Every row gives one point. Examples show where two turns around zero, p and q, send a point. Write where each new point lands after one turn and then the other. Backwards means that the second turn is done in reverse. Each puzzle has new turns, and all numbers are rounded.

Turn p:
-30, -10, -43 -> 36, -39, -8
4, 27, 26 -> -26, 19, -20
-9, 35, -26 -> 21, 1, -39
64, -7, 46 -> -30, 63, 37
-29, -45, -3 -> -1, -44, 30
Turn q:
27, 24, -28 -> 31, 6, -33
-29, -24, -13 -> -36, -17, -6
64, -1, 25 -> 63, -14, 25
-62, 1, 16 -> -58, 24, 14
Where do these land?
p, then q: -25, -28, -19 -> 4, -34, 24
p, then q: 46, -11, -23 -> 43, 27, 14
p, then q: -43, 62, 32 -> -50, -13, -64
p, then q backwards: 22, -23, 9 -> -6, 2, 32

Turn p:
-30, -27, -3, -22 -> -11, -7, -24, -37
36, 48, 38, -21 -> 67, 16, 15, 22
27, -33, 39, 43 -> -8, -17, 68, -11
-14, -35, -37, -23 -> -25, -32, -38, -16
-19, 47, -37, 23 -> -23, 40, -22, 43
Turn q:
-41, -4, -19, -16 -> -46, -5, -2, 12
28, -18, 6, 94 -> 49, 5, 85, -18
-16, -28, -12, -23 -> -20, -25, -8, 25
19, -6, 14, -16 -> 19, -11, -19, 1
-28, -28, 29, -31 -> -22, -48, -22, -8
15, -11, 1, -1 -> 15, -7, 0, 8
23, 96, -19, -8 -> 5, 92, -35, -21
Where do these land?
q, then p: -28, -35, 10, -1 -> -19, -11, 7, -40
q, then p: -10, -29, 25, -39 -> -39, -35, -13, -14
q, then p: -17, 71, -59, 12 -> 18, 86, -19, 29
q, then p: 59, -15, -13, 31 -> 29, -16, 52, 33
q, then p backwards: -3, 9, 37, -4 -> -14, -23, 8, -26

Turn p:
-5, -35, 34, -45, 38, -57, 38, 32 -> -19, 25, 51, -11, -3, -48, 42, 62
-23, -20, 38, 26, -17, 40, -47, 12 -> -55, -12, 19, 24, -3, 42, -22, -31
-1, -8, -54, -3, -12, -17, -46, 9 -> 4, -44, -1, -27, -9, -33, -34, -25
51, 22, 3, 44, -17, 21, 35, 33 -> 43, -26, -9, 32, -8, 51, -6, 42
0, 52, -43, -55, 61, -20, -22, 22 -> -13, -10, -46, -89, 1, -32, 2, 37
-49, 19, 33, 42, 26, 6, 49, 30 -> -32, -16, -21, 42, 6, 21, 71, 27
42, 35, -20, 15, -29, -14, -45, -33 -> 25, 3, -39, 6, -8, -9, -72, -13
-6, -4, -3, -10, 26, 1, 47, -47 -> 27, 39, -8, -1, 36, -11, 39, -6
31, -52, -19, 23, -33, 29, 8, -37 -> 50, 0, 39, 23, 26, 19, -22, -44
-39, -9, 31, -37, -44, 12, -17, -21 -> -29, 41, 17, 1, -40, 2, 3, -49
Turn q:
44, -15, -18, -26, 25, -12, 27, 39 -> 38, -47, -26, -18, -22, 2, 29, -15
-23, 56, -37, 38, 15, -3, 49, -5 -> 50, 8, 22, 14, 68, -12, 18, 28
-36, -13, -42, -18, -7, 53, -13, 2 -> -49, -13, -26, 27, 28, -38, 19, 6
-51, 12, -3, -14, -18, -6, -40, 49 -> -27, 3, -3, 11, -31, -33, 3, 66
54, -33, -1, -13, -63, -28, -10, 3 -> 16, 14, -37, 38, -61, 32, -8, -32
-48, 21, 37, -30, 21, 14, -17, -49 -> -57, 25, 5, -44, 36, 19, -19, 24
35, -47, 44, 16, -21, -34, 29, 34 -> 27, 3, 30, 0, -70, 29, 30, -32
-10, 49, 50, 15, 43, 47, -26, -52 -> -42, -13, 46, -32, 59, 22, -61, 6
34, -30, -31, 33, 6, -32, 2, -20 -> 44, 20, -10, 3, -7, -22, -11, -50
Where do these land?
q, then p: 39, 44, 59, 18, 14, -70, -24, -10 -> -18, 22, 12, -39, -42, 54, -77, 2
q, then p: 42, -34, -41, -13, 27, -12, -13, -7 -> 43, 9, 4, -17, 15, -44, -27, -27
p, then q: -37, -22, 3, 48, -35, 40, -35, 20 -> -55, 39, 29, 13, 20, -19, 0, -47
p, then q: 15, -23, -3, -49, 60, 10, 63, 35 -> 11, -61, 6, -34, -16, 50, 61, 23
q, then p: 32, -25, -54, 42, -42, 35, 0, -28 -> 14, -9, -43, 51, 63, -23, -24, -17
p, then q: -6, 24, -26, 28, 8, -18, 5, -20 -> 34, 5, -19, -3, 4, -29, 0, -22
p, then q: -27, -40, -2, -13, -16, -15, -26, -30 -> -2, 49, 8, -30, 9, 19, -27, 4
q, then p: 16, 42, 51, -6, 18, -37, 26, -22 -> -10, 26, 11, -48, -8, 61, -18, 12
p, then q: -31, 38, 29, 1, -16, 37, -34, 3 -> -40, 21, -12, 37, 42, -21, 6, 14
q, then p backwards: -43, -4, -17, -55, -19, 31, 39, 60 -> -51, 26, 12, 24, 40, -14, 54, 54

Turn p:
-27, 31, 17, 10, 106, 7, -23, 24, 7 -> 56, -7, 30, 42, 87, 11, 29, -4, -5
-22, 13, -1, 8, 62, 7, 38, -37, 1 -> 2, 15, 2, 49, 36, -41, 32, -22, -19
11, 30, 29, 30, 11, -49, 22, -16, 0 -> -17, 37, 23, 48, 12, -7, -33, 6, 14
-35, 17, 22, -42, -38, -10, -48, -18, 8 -> -6, -56, 10, 1, -24, 12, -5, -22, 59
-24, -125, -7, 26, -16, 12, 22, 7, -1 -> 41, -30, -55, -6, -57, -45, -11, 53, -64
64, 28, -68, -14, -34, -33, -42, 35, 0 -> 8, 55, -17, -79, 1, 46, -30, -16, 45
-11, 17, 7, 10, -31, 12, 24, -1, 29 -> -36, 1, -15, 20, -17, 20, 17, 11, 4
75, 1, 9, -42, -40, 21, 24, -13, 6 -> -31, 34, 36, -37, -62, 18, 11, -29, -20
-21, 22, 13, 21, 15, 26, -32, -17, -14 -> -9, -38, 1, 14, 39, 9, -10, -22, -8
-11, -35, -22, -6, -38, 8, 14, 36, -36 -> -9, -13, -17, -53, -15, -22, -1, 46, -7
Turn q:
14, 41, -12, -55, 6, -14, -14, 1, -51 -> 19, 46, -45, -29, -20, 9, -47, -6, -6
-24, 19, 37, 9, 16, -29, -16, -55, -39 -> -41, 18, -23, 29, -45, 35, -17, -17, 32
-43, 22, 5, 12, 12, -7, 7, 12, -2 -> -3, -15, -25, 24, 8, 8, -11, 27, 22
-8, 3, -4, 69, 10, 45, -21, -61, 8 -> -10, 9, 31, 29, -3, 67, 64, -2, 25
-60, -35, 12, -23, -16, 8, 48, -7, 19 -> -52, -39, -12, 19, 55, -2, -16, -5, -21
42, -2, -7, 2, 45, 71, 11, -3, 9 -> 62, 16, 28, 25, 24, 29, 19, -30, -30
-26, 41, -39, -27, -40, -25, -38, 26, -46 -> 0, 17, -53, -70, -8, 7, -27, 38, 28
40, -64, -46, 1, 35, -4, -3, -4, -14 -> 23, 7, -17, -13, 1, -31, 57, -61, -17
47, -42, 32, -51, 12, -47, -32, 35, 45 -> 9, 13, 42, -12, -5, -95, -35, -40, 12
21, -7, 18, 28, -27, 43, 14, 31, 4 -> 28, -44, 40, -12, 0, 18, 4, 11, -22
-27, 21, 8, 62, 30, -41, 60, 13, 48 -> -12, -32, -8, 83, -9, -34, 28, 60, -6
25, 5, -5, -27, -84, 1, -16, 13, 19 -> -20, 5, 42, -73, 3, -11, -20, 28, -20
Where do these land?
p, then q: 32, -4, 6, 34, -16, 5, -16, -2, 43 -> 19, 4, 9, -29, 9, 53, 17, 7, 5
p, then q: -17, 32, 43, 17, -10, -8, -56, -32, 57 -> -6, -17, 58, 8, 20, 42, 67, -15, 18
q, then p: -22, 34, 8, -49, -8, -12, 5, 28, -77 -> 26, -19, -38, -73, 3, 22, -2, -47, 23
p, then q: -32, -46, 11, 43, -17, 15, 24, 16, 41 -> 32, -46, -26, -47, -4, 2, 39, 19, -12
q, then p: -27, 19, 19, 36, 37, 48, 13, 31, -16 -> 20, 15, -20, -13, -6, 30, -9, -1, -75
p, then q: 17, -19, -62, -48, -12, -21, -16, 42, 13 -> 13, 51, 21, -24, 29, -28, -30, 19, -54
q, then p: 41, 30, 0, -35, 64, 15, 10, -29, -14 -> -53, 21, 3, -9, 41, 22, -37, -47, -8
p, then q: -21, -33, -46, 5, 20, 60, -58, -8, 22 -> 8, 31, -25, -23, 12, 5, 48, -62, -55
p, then q: 27, 44, -20, -37, -18, -6, 65, -10, 19 -> -37, 2, -11, 33, 16, 21, -33, 69, -18
p, then q: 52, -31, -15, 15, -32, -16, 0, -44, 7 -> -29, 37, -3, -54, -14, 33, -2, 21, 22
q, then p: -21, -24, -4, 23, -22, -91, 21, 4, -65 -> -5, -10, -82, -39, -44, -39, 2, 25, 50
p, then q backwards: -28, -2, 62, -4, 14, 10, 7, 4, -30 -> 0, -12, 34, 27, -17, 7, 27, 22, 48
